Each row of a before or after table is a point. The points were changed in one or more steps. Then noise was added and the rows were shuffled. The steps act on how far a point lies along the listed directions, d1 being the first. What was done? A step turns or swaps two directions, mirrors them in a line or flattens them onto one, adds a multiple of one to another, or multiplies one. Angles are multiples of 10 degrees, from the lower direction toward the higher: turns from -170 to 170, lines from 10 to 170 but not 90. Use the fewest steps. Two steps may share a direction if one is a turn and the other turns, adds or multiplies; they go together, in the order done. Otherwise the lowest direction goes first.

Directions:
(1): [-3.1,2.6]
(2): [-2.6,-3.1]
Before (8 x 2):
[[1.6,-3.5],
[1.7,-4.1],
[3.0,1.7],
[0.4,-1.0],
[1.8,-3.1],
[-6.0,5.0],
[1.3,-1.6],
[2.1,-1.2]]
After (8 x 2):
[[-2.9,3.3],
[-2.7,2.7],
[7.4,-2.7],
[-1.8,1.0],
[-2.5,-2.5],
[-0.7,0.8],
[-2.4,0.4],
[-2.8,2.3]]
Steps: turn d1 and d2 by -160 degrees

Directions:
(1): [-0.4,-3.7,4.3,0.7]
(2): [-5.7,0.5,0.0,-0.8]
(3): [-0.5,2.5,1.3,5.0]
(4): [-0.6,-3.6,-3.5,2.6]
Before (11 x 4):
[[0.9,2.5,-3.0,3.0],
[-4.3,-4.6,0.2,3.8],
[1.0,2.7,-4.6,4.3],
[4.2,0.3,2.1,4.9],
[2.3,5.2,-2.0,5.9],
[-0.3,1.0,-3.8,4.4],
[-1.1,-8.7,-0.4,1.1],
[-2.3,-1.6,-3.2,1.2],
[-4.9,-2.5,-0.5,1.3],
[1.7,-1.1,-4.6,-4.4],
[-2.9,1.4,-6.1,0.9]]
After (11 x 4):
[[-1.5,2.4,0.0,1.9],
[2.9,0.1,3.8,4.5],
[-1.7,1.0,-1.2,-0.5],
[-1.7,2.8,-0.1,2.1],
[-1.5,0.5,-1.3,-1.0],
[2.6,-3.7,0.3,-2.5],
[-0.5,-2.3,-2.5,-4.4],
[-1.2,2.1,0.1,1.8],
[-1.0,3.8,1.9,5.0],
[-3.9,2.6,-2.8,-1.3],
[-0.1,0.4,0.1,0.5]]
Steps: flatten d1 and d2 onto the line at 130 degrees; flatten d3 and d4 onto the line at 170 degrees

Directions:
(1): [1.3,0.3,0.5,-0.3,4.2,7.3,-0.3,1.1,0.3]
(2): [0.9,1.1,-2.9,0.6,-2.6,1.9,1.9,-0.1,-7.0]
(3): [1.0,5.2,-1.9,-1.7,5.1,-2.9,0.5,-2.0,-0.9]
Before (14 x 9):
[[3.0,3.0,-1.9,0.1,2.6,7.2,0.3,0.7,-3.7],
[-3.2,-2.4,1.8,0.5,-1.4,-0.5,-2.0,2.4,1.8],
[-0.6,3.4,-4.1,-2.1,2.3,2.0,3.2,-1.2,-5.9],
[1.7,-2.4,-1.9,2.2,-5.1,0.2,2.5,-1.8,-7.2],
[0.0,-3.9,-1.7,3.0,-5.3,-4.6,-0.7,-0.5,3.5],
[1.3,3.9,-3.6,-1.6,-4.2,-6.1,3.7,-2.9,-9.1],
[-2.4,-4.5,-0.3,0.7,-5.2,3.2,-0.7,1.3,0.3],
[1.7,3.8,0.7,-0.4,9.2,4.5,0.7,1.5,3.4],
[2.4,6.0,-5.3,-2.0,3.0,0.6,2.3,-1.9,-5.5],
[-2.3,-1.3,2.6,-0.1,0.8,-0.3,-1.2,0.1,6.1],
[1.2,0.0,1.5,0.8,0.1,3.3,-3.0,2.3,1.7],
[0.1,0.6,-3.9,0.7,-3.7,-5.7,4.1,-0.6,-5.7],
[-1.4,-0.3,-2.3,0.2,-1.5,0.1,3.1,2.3,-6.9],
[-1.9,-7.0,2.3,1.0,-1.3,5.0,-2.0,1.9,4.2]]
After (14 x 9):
[[-2.8,-1.4,0.5,0.7,-1.8,-0.1,-1.4,2.2,-1.1],
[-2.6,-4.5,-0.9,0.7,-5.3,3.1,-0.3,1.2,0.3],
[-2.2,-2.1,0.1,-0.1,0.2,-1.1,1.5,2.9,-1.0],
[-1.3,0.2,0.1,0.3,-0.9,0.9,0.5,-0.3,0.3],
[0.4,-3.3,-2.7,3.3,-6.0,-4.3,0.3,-0.9,0.9],
[0.6,-4.1,1.0,1.9,-3.4,-1.4,0.8,-1.2,-0.6],
[0.0,1.4,0.5,-2.1,-2.3,-7.9,1.4,-2.2,-0.7],
[-0.8,-1.1,-1.2,0.5,-2.0,-6.8,2.5,-0.3,0.2],
[1.4,0.5,0.7,1.1,-0.1,3.6,-2.7,2.0,0.0],
[2.0,4.5,-0.3,-0.7,8.5,4.8,1.3,1.2,1.0],
[-1.6,1.7,-1.2,-2.6,3.7,0.6,1.2,-0.6,0.5],
[-1.3,-5.7,0.3,1.1,-2.5,5.9,-0.6,1.8,-0.6],
[1.4,4.0,-2.1,-2.2,4.7,-0.9,0.5,-1.4,1.1],
[2.5,1.8,0.2,-0.1,3.7,6.0,-1.0,0.7,1.0]]
Steps: flatten d2 and d3 onto the line at 100 degrees

Directions:
(1): [-2.8,-0.2,4.5,-1.2,1.0,-2.4,4.3,0.4,-3.4,1.8,-1.9,5.1]
(2): [0.9,-0.2,3.8,-2.6,-6.0,-0.7,2.8,0.8,-0.5,-4.0,-0.1,-4.0]
(3): [0.3,2.1,-3.1,-5.0,-0.9,-3.3,1.4,-0.2,2.9,4.6,-3.6,-1.8]
(4): [-3.2,-8.1,-0.3,0.5,-1.9,-2.2,-1.7,0.8,3.0,0.4,-1.0,0.5]
Before (11 x 12):
[[3.0,5.1,-0.9,0.1,-2.5,0.8,0.5,1.3,-0.2,-3.5,1.4,-2.1],
[-2.5,0.2,3.7,-1.2,0.0,-2.0,2.3,1.3,-2.2,2.0,-1.6,-0.1],
[-2.7,-3.7,4.5,3.1,1.0,1.5,-0.4,0.4,-3.1,-1.5,1.5,5.6],
[-3.1,-0.9,3.4,-4.0,0.3,-3.8,4.8,1.3,-4.3,4.6,-4.5,4.6],
[3.8,6.1,-2.7,-2.1,2.1,1.9,2.3,-2.1,-2.3,1.7,-1.0,1.2],
[3.3,5.8,1.0,-2.2,1.6,2.3,0.8,-2.5,-1.7,-0.3,2.4,-2.5],
[-2.9,-4.7,1.2,3.3,-0.8,-0.3,-1.9,1.8,0.0,-1.1,-0.1,2.3],
[6.1,3.7,0.7,6.1,3.1,4.7,-3.4,-2.9,-3.8,-3.7,4.4,-1.1],
[-3.9,-4.1,6.6,2.3,-1.7,-2.5,2.7,0.4,-2.7,-1.0,0.7,4.5],
[2.2,0.2,-0.8,-2.2,-0.8,0.2,1.2,-0.1,-1.7,0.6,-0.8,-1.9],
[-4.8,-3.2,6.4,-3.0,-5.2,-4.5,4.2,1.4,-0.4,-0.4,-1.2,1.8]]
After (11 x 12):
[[-1.5,-7.0,1.2,-1.9,-2.6,-1.2,-1.4,-1.0,2.9,-0.5,0.9,-2.5],
[-2.4,1.5,4.4,3.6,3.6,-0.7,2.1,-0.8,-4.4,1.3,1.6,6.7],
[-1.3,-4.3,-2.8,1.8,-2.0,-1.5,-2.8,2.0,3.4,-1.1,0.3,0.2],
[-0.6,0.9,5.2,2.4,1.0,2.6,1.1,0.2,-5.0,-2.3,2.0,4.7],
[-0.2,-5.5,-0.1,-3.4,-5.6,-1.6,2.2,-0.3,1.5,-1.1,-2.5,-1.3],
[0.5,4.4,1.2,3.0,1.9,2.2,-0.4,0.8,-3.3,-1.0,1.2,2.1],
[-4.2,2.2,0.7,0.6,5.5,-2.1,0.7,-0.4,-1.4,5.8,-0.4,7.9],
[-3.1,-0.1,2.3,-0.3,1.9,-1.8,1.3,1.0,-1.9,3.4,-1.5,1.2],
[-2.5,0.7,3.1,-3.8,1.1,-3.4,4.9,1.1,-4.8,4.8,-4.3,4.8],
[2.5,-7.4,3.2,4.8,-4.3,1.3,-3.4,-1.1,-0.2,-6.4,3.1,-3.6],
[0.7,-2.9,-2.0,-1.3,0.1,-0.5,-0.3,-0.1,-0.4,1.9,-1.2,-0.5]]
Steps: turn d2 and d4 by 150 degrees

Directions:
(1): [-6.4,2.3,-1.2,0.3,-0.1,0.7,-4.1,3.2,-3.9,1.5,1.3,3.8,3.8,3.1,-0.5,1.3,5.0,-1.7,0.1,-1.0]
(2): [1.9,-1.1,-1.5,-0.7,-2.5,-6.0,-4.8,-2.0,0.2,-6.7,-1.6,0.1,3.3,-1.0,1.6,-2.5,1.6,-0.8,-3.2,-2.3]
Before (8 x 20):
[[-3.9,1.0,0.2,-0.2,1.6,1.3,-0.4,2.2,-1.6,4.4,-0.8,1.8,0.5,2.8,1.6,1.0,2.2,-1.5,0.8,2.0],
[4.7,-4.6,1.3,-1.4,0.8,1.8,4.0,-2.6,2.6,0.2,0.4,-5.2,-3.0,-1.9,-1.0,-0.9,-4.1,0.7,1.1,1.4],
[4.7,-2.4,0.0,0.4,-2.1,-5.0,-1.8,-3.7,1.0,-3.2,-0.9,-1.7,0.9,-0.2,1.0,-2.6,0.3,1.1,0.0,-0.8],
[-7.7,4.4,-1.1,-0.6,0.4,0.6,-2.1,3.7,-5.2,0.1,-0.2,4.1,3.9,5.2,-1.4,0.9,7.1,-0.7,-0.8,-0.8],
[-3.2,2.4,0.6,0.5,2.2,7.3,5.3,3.9,1.0,8.1,3.3,-0.1,-2.6,2.0,-1.7,3.9,-3.3,-0.1,4.7,3.4],
[-5.5,1.5,-0.9,-0.9,-1.5,-1.6,-6.2,0.3,-4.0,-2.5,-0.5,3.9,5.2,1.2,1.6,-1.4,4.3,-3.6,-0.9,-2.6],
[-3.6,2.1,0.4,-1.0,0.8,2.3,0.8,0.3,-0.5,0.7,0.7,1.7,-1.9,1.6,0.5,0.0,0.2,-1.6,1.6,0.3],
[8.8,-1.3,-0.4,-1.0,-1.2,-5.0,1.9,-6.1,5.2,-3.4,-0.6,-3.0,-4.4,-3.8,2.3,-1.8,-4.5,1.4,0.0,-1.5]]
After (8 x 20):
[[2.1,0.2,-1.3,-1.7,-1.9,-7.2,-3.1,-2.3,-0.3,-9.9,-3.4,-0.3,3.0,0.2,1.3,-3.7,3.5,0.3,-4.7,-2.6],
[-2.6,0.3,-0.9,-1.3,-2.0,-3.6,-6.7,-1.3,-2.7,-4.9,-1.4,2.7,5.0,-0.1,2.4,-2.1,2.9,-3.5,-1.8,-3.0],
[2.6,-1.5,0.1,-0.7,-0.5,-4.4,-1.1,-2.1,1.6,-2.3,-3.3,-1.1,-0.3,-0.8,3.1,-2.1,-0.6,-0.9,-1.7,1.0],
[-4.5,4.0,-0.1,0.5,2.3,5.4,2.9,1.8,-1.3,9.8,3.7,3.0,-3.7,2.4,-0.8,4.4,0.2,0.0,4.9,0.5],
[0.9,0.6,0.3,-1.8,-0.8,-1.0,0.6,-2.5,1.5,-3.6,-0.7,-0.2,-2.0,-0.3,1.2,-2.0,-1.3,-1.1,0.4,-0.4],
[-3.4,1.1,0.0,1.6,0.1,1.7,-1.4,1.5,-3.1,4.5,2.0,1.8,1.4,4.0,-1.2,1.2,3.7,0.2,2.8,0.8],
[7.7,-1.9,0.3,-0.5,-0.6,-1.9,4.4,-3.0,6.6,-2.9,-0.7,-5.5,-3.2,-3.3,1.3,-1.5,-7.8,1.3,0.5,1.7],
[-0.3,-2.3,1.5,-0.7,2.2,5.8,4.4,0.5,0.0,5.3,2.3,-3.0,-2.5,0.7,-2.2,1.6,-2.1,-0.1,3.2,2.4]]
Steps: swap d1 and d2
